Rows are points. The ring and each string are closed loops that go straight from each point to the next, and from the last back to the first. Before rounding, they use only three directions, however many columns there are. Count how often each string passes through the ring. Passing back the other way cancels.

Ring:
[[ 19.3 -34.1  10.2   9.8]
 [ 24.4 -17.2   5.4   7.0]
 [ 17.1   3.9   5.8  -5.1]
 [  6.4  10.2  10.5 -13.1]
 [-11.8   4.6  22.1 -18.1]
 [-18.6  -8.3  28.5 -15.2]
 [-18.1 -22.6  30.3  -9.9]
 [ -6.8 -39.6  25.4  -0.5]
 [  6.9 -42.8  17.8   6.2]]
String, 35 rows:
[[ -3.6 -17.8  18.0 -11.5]
 [ -4.8 -11.2  27.0   3.1]
 [-21.7  -3.8  43.9   8.7]
 [-25.9  -8.2  37.8  -8.7]
 [-22.1  -3.8  43.5   7.3]
 [-28.7  -8.0  41.3  -6.3]
 [-33.2 -16.4  35.0 -24.5]
 [-23.4 -26.2  20.8 -35.5]
 [ -6.4 -24.6  13.8 -23.2]
 [-14.7 -28.4  20.5 -22.7]
 [-22.8 -37.5  25.3 -25.1]
 [-12.5 -37.4  18.1 -23.1]
 [ -6.1 -37.4  13.2 -22.6]
 [-12.1 -51.0  18.4 -20.8]
 [-12.7 -47.6  28.7  -2.5]
 [-10.5 -38.8  35.2  12.4]
 [ -3.7 -24.3  29.6  10.9]
 [  0.9 -18.8  21.2   1.5]
 [  4.2 -39.5  10.4 -12.1]
 [  4.6 -57.5  11.2  -8.6]
 [  2.7 -56.2  19.2   3.7]
 [  0.1 -51.8  27.7  15.4]
 [ -0.3 -48.5  27.2  13.6]
 [  2.2 -64.7  16.0  -2.4]
 [  1.3 -55.5  14.6  -7.3]
 [ -2.8 -56.0  19.6  -4.0]
 [ -8.4 -47.0  29.8   6.0]
 [-10.4 -29.3  37.3  15.6]
 [ -6.9 -17.8  33.7  13.3]
 [ -9.1 -21.6  32.3   7.6]
 [ -1.2 -19.3  19.8  -4.4]
 [-12.6 -36.1  17.0 -25.6]
 [-26.6 -36.2  27.3 -27.1]
 [-24.6 -31.6  23.6 -31.6]
 [-12.3 -24.9  16.6 -26.7]]
Times through: 1
String (20 x 4):
[[ -2.4  -9.1  20.5  -5.7]
 [-10.6   9.2  33.6   4.9]
 [ -8.2  22.1  19.8 -18.6]
 [  3.0  20.3   2.9 -33.3]
 [  9.7   4.8  -0.5 -28.1]
 [  8.5  -9.9   5.2 -18.0]
 [  3.8  -2.1  21.1   4.3]
 [  8.5  15.8  20.9   9.4]
 [ 18.3  17.9  -1.2 -17.7]
 [ 15.3  11.0  -3.9 -26.7]
 [  9.6   0.6  -0.4 -28.0]
 [  6.0   0.5  -0.8 -34.1]
 [ -4.0  13.9   7.8 -34.0]
 [ -5.3  -0.1  11.7 -27.5]
 [ -4.6  -6.4  21.4  -7.6]
 [-12.3   0.2  32.2   0.6]
 [-12.9  -1.3  33.6   2.4]
 [ -1.3 -12.8  20.0  -4.7]
 [ -5.7 -13.5  13.2 -24.2]
 [ -4.2 -12.7  12.0 -24.2]]
Times through: 2

Ring (8 x 8):
[[ 15.8  -9.0 -11.2  10.0  -5.9  26.4  13.7  11.7]
 [  0.7  -0.3  -6.9  17.5 -23.0  12.7  -9.9  15.3]
 [-24.0  17.0  -1.2  25.9 -33.6 -11.6 -36.2  13.9]
 [-37.8  28.5   1.0  26.4 -21.6 -25.8 -35.0   6.7]
 [-36.5  26.0   0.1  22.7  -8.4 -21.7 -13.7   4.4]
 [-19.6   8.8  -4.3  12.9  13.8   2.2  38.5   5.2]
 [  4.5  -7.4  -9.9   4.9  23.4  25.1  61.5   6.3]
 [ 20.8 -13.3 -13.3   3.8  14.6  33.6  43.3   7.5]]
String (19 x 8):
[[-51.5  29.0   5.0  31.2 -31.9 -29.3 -27.6  14.1]
 [-28.3  13.9  -0.9  21.2 -12.8  -7.0   4.9  12.0]
 [-12.6  12.6  -5.4  16.2  -3.2  -2.5  -4.2   4.6]
 [-23.0  27.5  -4.1  17.9   3.2 -20.6 -25.3  -4.9]
 [-35.3  28.8  -1.2  19.2   6.5 -23.6  -6.0  -2.4]
 [-42.9  22.6   1.4  20.5   3.8 -17.9  21.1   5.9]
 [-36.7  13.7   0.8  20.5  -3.9  -7.4  28.9  12.6]
 [-17.5   9.2  -3.8  17.2  -5.4   0.5  10.9   9.6]
 [-21.4  21.6  -3.7  19.0  -5.0 -14.2 -19.8   1.4]
 [-39.5  40.7   0.3  26.7 -16.5 -39.7 -63.3  -3.5]
 [-22.5  25.2  -3.2  21.6 -13.6 -19.2 -39.4   1.4]
 [-20.4  15.1  -2.9  20.9 -16.3  -7.5 -15.4   9.2]
 [-27.1  12.9  -0.4  24.8 -28.7  -6.9 -13.2  16.8]
 [-33.6  15.2   2.1  30.2 -45.9 -11.9 -30.6  22.2]
 [-31.3  22.3   1.3  31.7 -50.7 -20.0 -61.2  17.3]
 [-23.7  25.7  -1.6  27.6 -37.4 -21.8 -67.5   8.2]
 [-17.0  18.1  -3.8  21.3 -18.9 -10.6 -32.7   6.4]
 [-19.7  10.6  -2.7  20.5 -17.0  -2.3  -3.6  12.6]
 [-32.9  14.6   0.9  25.3 -26.1  -9.6  -6.1  16.8]]
Times through: 0

Ring:
[[ 29.9   9.7  -8.4  -3.0  -5.8   6.0 -13.3  18.2  20.1]
 [-24.8  45.2 -15.0 -19.9 -15.8  -3.9  -3.7   7.3 -26.3]
 [-44.0  36.0 -13.5 -28.8 -20.5  -7.3 -20.0  -0.4 -32.1]
 [-35.5   0.9   2.1 -21.2 -14.4  -2.6 -32.3  10.4 -20.7]
 [  8.8 -31.1  12.6  -3.5  -3.4   7.0 -35.1  25.7  13.5]
 [ 39.1 -21.6   1.3   0.3  -2.8   9.1 -30.8  21.9  35.7]]
String (22 x 9):
[[ 65.6 -10.7 -19.7  -6.2  -9.0   7.3 -42.9   3.0  65.4]
 [ 54.3   1.7 -11.5   1.1  -4.0   8.8 -18.5  17.4  42.1]
 [ 17.4  12.1   2.7   3.5  -0.8   7.7   3.5  32.2  -0.3]
 [ -1.0  16.7   7.1   1.9  -1.1   6.1   9.1  35.3 -18.1]
 [  4.8  46.1 -12.9  -6.0  -8.0   2.1  12.7  19.7 -13.1]
 [ -4.5  60.6 -29.8 -21.6 -18.6  -4.4  -2.4  -2.3  -9.6]
 [ -9.8  33.8 -19.4 -21.8 -17.4  -3.4 -19.0   0.1  -5.7]
 [-10.7  20.6 -11.0 -18.1 -14.3  -1.5 -21.0   6.7  -6.4]
 [-30.5  47.3 -29.0 -35.0 -25.8  -9.5 -27.4 -14.8 -15.6]
 [-41.7  45.7 -26.7 -37.6 -27.0 -10.8 -29.9 -15.3 -23.1]
 [-17.3  20.1 -17.0 -26.6 -19.8  -4.7 -34.4  -4.6  -3.1]
 [-19.8  10.3   2.0 -12.3  -9.5   0.7 -14.9  19.0 -18.4]
 [-14.2   9.1  -7.8 -19.9 -14.9  -1.6 -30.7   5.5  -4.0]
 [-35.7  -0.4  -9.7 -33.0 -22.4  -6.7 -54.1  -8.1  -7.1]
 [-23.7 -14.7  -4.1 -27.2 -18.5  -3.4 -56.8  -2.1   2.8]
 [ -6.4  -5.8  -1.5 -15.3 -11.6   1.0 -34.8  10.8   3.4]
 [ -9.6 -15.4  15.2  -3.4  -3.0   5.5 -19.2  30.8  -9.9]
 [ -3.1 -32.0  28.7   7.1   4.4  10.3 -13.4  46.0  -9.8]
 [ 29.3 -47.7  17.3   4.0   1.3  11.3 -38.7  31.8  30.6]
 [ 39.3 -28.6  -5.4  -8.1  -8.2   6.5 -50.5   8.9  47.7]
 [ 17.6  -9.2  -0.9  -6.3  -6.7   5.3 -28.1  17.6  18.0]
 [ 24.3  -5.9  -6.8  -8.4  -8.6   4.6 -31.7  12.1  25.8]]
Times through: 1

Ring (7 x 11):
[[ 25.9   7.5  40.8 -21.4  -1.6 -30.8  60.5   3.1  -7.2  18.0 -20.4]
 [ 23.4  14.7  26.7 -22.5  -6.5 -26.2  53.9  -5.8  -6.1   3.7 -15.3]
 [ 19.4   3.2  -6.4  -8.4  -6.8 -12.0  18.5  -2.9  -8.6 -25.9   3.7]
 [ 18.4 -18.4 -21.4   6.7   0.1  -1.2 -11.2  11.4 -16.0 -37.8  13.9]
 [ 19.9 -30.0 -16.6  12.6   5.1  -2.9 -14.1  22.2 -16.5 -31.2  15.4]
 [ 24.6 -28.1  14.4   6.0   7.2 -21.1  18.7  27.9  -7.8  -0.2   5.1]
 [ 26.8  -8.1  39.0 -11.4   3.4 -31.2  51.2  16.1  -6.2  19.6 -13.2]]
String:
[[ 20.6  20.6   6.2 -19.1 -14.2 -27.8  49.9 -13.2   6.7 -13.4   1.4]
 [ 17.4  14.5 -14.4 -13.5 -12.0  -8.9  18.4 -14.1  -8.4 -35.4   3.6]
 [ 17.8  -6.3 -14.3  -5.8   0.8  10.6 -13.0   0.0 -35.2 -38.3  -6.8]
 [ 21.0 -10.3  -1.1  -2.1  -0.6 -11.9  13.0   9.2 -11.9 -19.1   3.7]
 [ 20.6 -14.5 -11.9   6.7  -4.9 -23.3  17.2  13.3   8.9 -23.2  24.4]
 [ 19.3 -29.1 -24.6  16.5   0.6 -10.6  -9.4  21.7  -2.1 -35.2  28.7]
 [ 19.6 -41.5 -22.3  19.2  10.1   5.5 -31.6  29.6 -25.2 -36.6  16.5]
 [ 21.3 -35.4  -4.2   9.6  12.6   6.2 -20.9  26.8 -35.2 -23.3  -1.4]
 [ 22.8 -16.5   9.4  -1.0   3.6 -14.5  16.6  16.2 -13.8  -8.7  -0.6]
 [ 23.1 -17.4  13.5  -3.1   6.4  -9.2  12.6  16.6 -23.0  -7.0  -8.5]
 [ 26.1 -23.2  32.9  -4.8  12.3 -13.2  21.8  24.8 -27.7  11.2 -19.2]
 [ 28.7 -10.6  50.0 -11.8   5.4 -37.7  61.0  20.8  -3.2  31.1 -15.7]
 [ 28.8   2.3  54.7 -19.5   0.1 -44.3  77.1  11.7   3.7  34.9 -18.1]
 [ 27.8  12.6  57.7 -29.5   0.2 -32.8  72.8   1.3 -13.1  31.4 -34.5]
 [ 24.1   5.2  30.8 -20.3   0.5 -16.9  40.9   1.2 -20.9   5.5 -23.8]
 [ 22.7  -4.2  14.5  -9.5  -0.2 -16.8  28.3   6.9 -12.9  -5.9  -7.0]
 [ 23.2   8.8  16.5 -12.8 -10.1 -37.8  57.6  -0.1  14.5   0.5   5.7]]
Times through: 2
String (12 x 11):
[[ 23.5   8.5  31.4 -24.5   1.6  -8.8  35.0  -2.9 -31.9   2.7 -32.6]
 [ 21.8   3.6  15.5 -16.6  -0.4  -8.2  24.6  -1.0 -24.8  -9.5 -18.2]
 [ 19.2  14.4  -0.7 -17.4  -8.9 -10.2  25.7 -12.0 -13.6 -23.9  -6.5]
 [ 17.8   6.3 -17.3  -7.0 -10.4 -11.2  14.7  -7.1  -4.1 -35.5  11.0]
 [ 19.2   0.5 -13.3  -2.4 -10.1 -21.2  23.1   0.0   7.2 -27.8  18.6]
 [ 17.7   8.2 -18.8  -6.5 -12.9 -16.3  20.2  -8.1   3.6 -35.3  16.2]
 [ 19.5  18.8  -1.2 -16.9 -14.1 -22.8  40.5 -13.5   3.6 -20.7   3.6]
 [ 23.1  20.5  21.5 -21.0 -13.5 -39.6  68.3  -8.9  14.7   3.1  -0.8]
 [ 24.3   4.8  23.3 -12.9  -6.6 -36.4  56.9   3.9   9.0   6.3   0.1]
 [ 23.4  -4.0  21.3 -12.6   2.3 -13.6  28.2   7.1 -20.8  -1.6 -15.7]
 [ 24.9   1.4  37.9 -21.5   5.0 -11.9  36.9   4.5 -31.3  10.3 -32.9]
 [ 26.8  14.0  51.4 -28.8  -1.2 -30.5  68.6  -1.0 -12.8  25.4 -31.8]]
Times through: 1

Ring (8 x 14):
[[ 59.9 -53.8  19.9 -15.7  32.2  10.7  15.9  -6.6   2.1   9.3  -2.0 -17.7
    1.1 -18.4]
 [ 49.3 -41.3  13.6  14.6  18.5   7.9  10.4   1.4  19.0  -8.5   2.4 -20.0
    8.2 -11.4]
 [  9.8   1.3   8.9  27.2  -3.6  -1.7 -10.5   5.8  25.1 -21.6  -5.4  -5.5
   11.4  -0.8]
 [-25.7  38.4   8.4  12.5 -16.0 -10.2 -29.2   3.4  15.5 -18.8 -18.5  13.6
    7.4   5.2]
 [-42.0  52.5  -1.4   1.1 -21.6 -15.5 -37.6   2.6   4.7  -8.9 -23.1  23.4
   -3.6  12.9]
 [-31.9  37.8 -14.8  -2.4 -17.7 -15.1 -32.0   3.5  -2.2   3.2 -17.6  19.7
  -15.8  18.1]
 [ -3.4   6.5 -13.6 -12.2  -1.9  -8.5 -17.0   0.4  -7.9  14.5 -11.6   9.4
  -20.1  11.6]
 [ 34.6 -31.1   5.7 -29.0  22.4   2.7   2.8  -7.0 -11.4  21.3  -8.6  -3.5
  -13.4  -6.8]]
String (28 x 14):
[[ 26.1 -21.1  22.8 -71.2  31.9   2.3  -1.9 -18.7 -32.2  36.8 -23.6  10.0
  -15.7 -16.8]
 [ 20.4 -18.9  -2.6 -40.7  18.0  -2.0  -4.5  -8.1 -21.9  30.9 -13.0   5.4
  -23.5  -0.3]
 [ 15.8 -12.1   7.1 -48.4  19.1  -1.8  -7.1 -11.1 -23.3  29.3 -18.2   9.3
  -18.7  -5.2]
 [ 12.7  -5.7  14.1 -34.0  14.7  -1.3  -8.9  -8.8 -11.7  15.3 -18.0   7.4
   -7.7  -7.5]
 [ 15.1 -10.2  -3.1  -4.1   5.7  -2.6  -7.4   0.3   1.1   6.7  -7.1  -0.7
   -9.9   3.0]
 [ 31.1 -32.0 -28.1  18.9   3.8  -2.0   1.4   8.7   6.8   9.8   8.2 -13.1
  -21.4  14.8]
 [ 51.2 -50.1  -0.4 -22.5  27.5   5.8  11.6  -5.0  -9.5  24.0  -1.0 -12.4
  -16.6  -6.2]
 [ 65.1 -58.9  39.0 -67.0  50.6  13.7  18.5 -20.9 -23.6  32.1 -15.4  -8.2
   -3.7 -32.6]
 [ 49.0 -40.0  39.3 -51.3  39.1  10.3  10.0 -17.1 -13.6  18.7 -17.0  -4.6
    3.3 -28.9]
 [ 33.4 -24.5  25.7 -26.0  23.6   5.2   1.9  -9.1  -2.5   7.4 -13.2  -3.6
    3.2 -17.3]
 [ 57.5 -47.5  37.7 -25.8  36.0  12.5  14.4 -11.3   2.0   4.9  -9.1 -14.3
   11.2 -28.2]
 [ 68.7 -60.0  20.9  19.5  27.0  13.5  20.5   1.0  24.8 -12.1   7.3 -29.7
   14.6 -18.7]
 [ 46.2 -41.8 -20.8  74.3  -3.2   3.5   9.1  19.8  44.6 -27.2  21.8 -32.5
    4.2  11.1]
 [ 20.1 -13.4  -7.1  34.2  -2.7  -1.4  -4.8   9.4  23.9 -14.6   2.9 -11.7
    1.1   6.3]
 [ 12.3  -2.3  14.9  -1.9   6.1  -0.8  -9.2  -1.6   8.8  -5.9 -11.9   0.2
    4.9  -6.1]
 [  9.8   4.2  36.1 -20.2  12.5   1.3 -10.8  -8.7   4.8  -7.1 -21.5   5.5
   14.5 -18.1]
 [ 10.6   4.7  28.4  17.8   1.7   1.1 -10.3   1.0  26.1 -26.9 -11.8  -3.6
   22.9 -12.0]
 [  9.6   3.1  30.1 -17.4  10.9   0.5 -10.8  -7.2   4.4  -5.4 -19.5   4.9
   11.0 -14.7]
 [ 11.6  -4.6  -2.7  15.5  -1.1  -3.1  -9.3   4.8  13.6  -6.9  -4.4  -3.6
   -2.0   4.5]
 [ 19.7 -12.6  -4.5  30.0  -1.5  -1.2  -5.0   8.1  22.2 -13.5   1.3 -10.5
    1.6   4.8]
 [ 19.7 -10.3  16.2  -4.9  10.4   1.1  -5.3  -2.7   7.5  -3.3 -10.7  -2.4
    4.5  -8.4]
 [ 51.9 -39.8  42.8 -22.2  33.1  11.9  11.4 -11.1   6.1  -1.6 -11.3 -12.6
   16.8 -29.7]
 [ 41.4 -30.0  41.7 -38.3  32.5   9.1   5.9 -14.3  -4.5   7.4 -17.2  -4.3
   10.4 -28.0]
 [ 24.2 -16.9   9.6  -5.6  11.9   1.2  -2.8  -2.0   4.7   1.9  -7.9  -4.3
   -1.1  -5.7]
 [ 43.2 -39.6  -3.2   8.3  15.2   4.1   7.4   2.5   9.0   4.3   3.5 -15.9
   -6.8  -1.5]
 [ 45.8 -43.9  -7.6   4.6  16.9   4.0   8.9   2.2   5.2   9.7   4.6 -16.3
  -11.6   0.1]
 [ 25.1 -20.5  -1.0  -4.4  10.6   0.0  -2.2  -0.3   1.7   7.5  -4.8  -5.0
   -8.8  -0.1]
 [ 19.8 -11.8  23.5 -43.5  21.7   1.5  -5.2 -12.4 -14.4  17.2 -20.1   6.4
   -4.4 -14.5]]
Times through: 0
String, 27 rows:
[[-20.7  29.5   9.3 -30.9  -2.0  -9.7 -26.4  -6.6 -11.6   9.6 -25.9  21.4
   -8.4   1.4]
 [ -9.6  16.5  -5.2   2.2  -7.5  -8.5 -20.4   2.6   4.2  -1.0 -12.5   8.8
   -7.8   9.0]
 [-29.6  34.8 -27.4  28.8 -26.6 -15.8 -30.7  12.2  13.1  -8.9  -7.7  11.5
  -13.9  26.2]
 [-64.2  72.5 -21.5  15.9 -38.2 -23.2 -49.0   9.3   6.9 -10.9 -21.7  29.8
  -12.4  28.7]
 [-52.5  59.7 -27.0  29.0 -37.1 -21.0 -42.8  12.7  13.3 -13.8 -14.4  21.6
  -12.3  30.3]
 [-17.2  22.3 -24.9  33.1 -21.7 -12.5 -24.2  12.5  16.8 -10.7  -3.8   5.0
  -11.0  22.8]
 [ -9.0  19.8  20.3 -28.7   4.2  -5.4 -20.4  -7.9  -6.3   3.9 -24.8  15.7
    0.2  -6.6]
 [-43.6  55.2  15.7 -38.8  -9.5 -14.2 -38.6  -8.8 -14.5   6.4 -35.7  33.4
   -5.3   1.8]
 [-11.1  21.5  20.4 -35.6   5.1  -6.0 -21.5  -9.5 -10.6   7.9 -26.8  18.3
   -2.2  -6.7]
 [  0.8   3.8 -16.4  18.0  -8.4  -7.4 -14.8   7.5  10.3  -2.5  -3.7   0.6
  -11.1  14.0]
 [ -7.9   7.7 -39.0  21.3 -16.1 -12.5 -19.1  11.6   4.4   7.0   0.0   3.6
  -26.8  28.0]
 [  9.8 -11.9 -35.2   4.8  -3.1  -8.2  -9.7   7.0  -4.7  18.8   0.9  -0.5
  -31.0  21.8]
 [ 22.4 -21.2 -20.3  11.6   2.7  -3.1  -3.3   6.1   4.9   8.2   2.3  -7.6
  -17.7  11.8]
 [ 20.9 -14.9   5.2 -11.0  11.2  -0.3  -4.5  -2.5  -0.3   7.3  -8.9  -1.6
   -6.3  -3.0]
 [ 48.8 -41.2  36.7 -59.7  41.0   9.7   9.9 -18.6 -19.8  25.6 -18.1  -2.6
   -1.8 -27.9]
 [ 75.3 -69.1  38.1 -55.3  52.1  16.1  23.9 -18.4 -16.5  27.2  -9.9 -15.4
   -0.5 -33.3]
 [ 70.3 -68.0   2.2   3.4  29.7  11.0  21.7   0.0   8.0   9.6   9.1 -26.8
   -5.9  -9.8]
 [ 25.0 -20.3  -8.0  17.3   3.9  -0.6  -2.1   5.6  13.0  -2.3   1.2 -10.0
   -6.1   4.9]
 [ 32.9 -26.4   9.3  -5.6  15.8   3.2   1.8  -2.2   4.6   3.8  -5.3  -8.1
   -1.8  -7.1]
 [ 70.0 -68.7  -7.0  18.7  24.3   9.9  21.6   4.7  14.4   5.1  14.3 -30.2
   -7.2  -3.9]
 [ 87.9 -84.2  24.5 -31.7  49.8  17.6  30.7 -11.5  -6.3  22.4   1.8 -26.4
   -2.8 -27.0]
 [ 78.5 -74.7  27.0 -46.7  49.9  15.5  25.7 -15.0 -14.9  28.8  -4.5 -18.8
   -6.0 -27.5]
 [ 43.8 -42.7 -12.4   6.0  15.0   2.9   7.9   3.2   4.4  11.2   5.5 -15.7
  -14.7   3.2]
 [ 13.7  -5.8  13.0 -19.1  11.1  -1.0  -8.3  -5.3  -2.7   6.5 -14.5   3.5
   -3.0  -6.3]
 [ 15.0  -8.8  16.1 -47.0  19.5  -0.7  -7.7 -12.0 -19.3  23.0 -20.4   9.4
  -11.2  -9.8]
 [ -3.9   6.7  -8.7 -31.0   3.5  -8.3 -17.3  -4.5 -18.0  23.5 -16.7  14.0
  -23.2   8.0]
 [-31.3  32.1 -33.9  -3.6 -19.5 -17.6 -31.4   5.9  -9.7  15.4 -13.0  19.7
  -31.0  28.2]]
Times through: 1
